Rows are points. Before rounding, the points of a table are all equally far from one centre. They may lie mostly on one side of it. Write the centre, to within rounding.

Points:
[[ 0.22  0.32 -0.24]
 [ 0.19  0.40  0.44]
 [-0.09  0.28  0.48]
 [-0.17  0.58  0.25]
 [-0.33  0.33  0.28]
 [-0.13  0.02 -0.18]
 [-0.23  0.38  0.39]
 [-0.21  0.11 -0.18]
 [-0.29  0.39  0.32]
 [ 0.09  0.55  0.37]]
Centre: [0.03 0.26 0.10]

Points, 15 rows:
[[ 0.01  0.08 -0.20  0.31 -0.18  0.09 -0.42  0.35 -0.60 -0.03 -0.04]
 [-0.31  0.65 -0.06  0.07 -0.02 -0.51 -0.12 -0.23  0.22 -0.48 -0.12]
 [-0.31  0.55 -0.30  0.07 -0.12 -0.09 -0.17 -0.02 -0.59 -0.30 -0.32]
 [-0.48  0.24  0.55  0.35 -0.13 -0.53 -0.25 -0.15 -0.22 -0.07 -0.12]
 [-0.63  0.28  0.18  0.06 -0.34 -0.06 -0.33 -0.23 -0.37 -0.61 -0.18]
 [-0.19  0.69  0.24  0.22 -0.33  0.22 -0.27 -0.31 -0.17 -0.14  0.05]
 [-0.07  0.35  0.33 -0.39 -0.63 -0.32  0.28  0.03 -0.02 -0.37 -0.11]
 [-0.09  0.39  0.06  0.13 -0.17 -0.31 -0.02  0.07  0.62 -0.49  0.04]
 [ 0.16  0.22 -0.12 -0.39  0.10 -0.47 -0.35  0.22 -0.23  0.06 -0.65]
 [-0.52  0.32  0.22 -0.30 -0.02 -0.67 -0.20  0.16 -0.28 -0.55  0.02]
 [-0.26  0.63 -0.05 -0.17  0.20 -0.05 -0.67 -0.29 -0.16  0.12 -0.06]
 [ 0.10 -0.29 -0.06  0.02 -0.03 -0.01  0.15  0.37 -0.29 -0.57 -0.30]
 [-0.34 -0.04 -0.26 -0.31 -0.47 -0.40 -0.22  0.19 -0.54  0.09  0.14]
 [-0.15  0.14  0.03  0.19 -0.30  0.33 -0.04  0.08 -0.43 -0.67 -0.08]
 [-0.41 -0.02 -0.37 -0.04  0.09  0.23 -0.24  0.53 -0.33 -0.12 -0.07]]
Centre: [-0.13  0.09  0.08 -0.12 -0.11 -0.13 -0.21  0.02 -0.04 -0.13 -0.09]
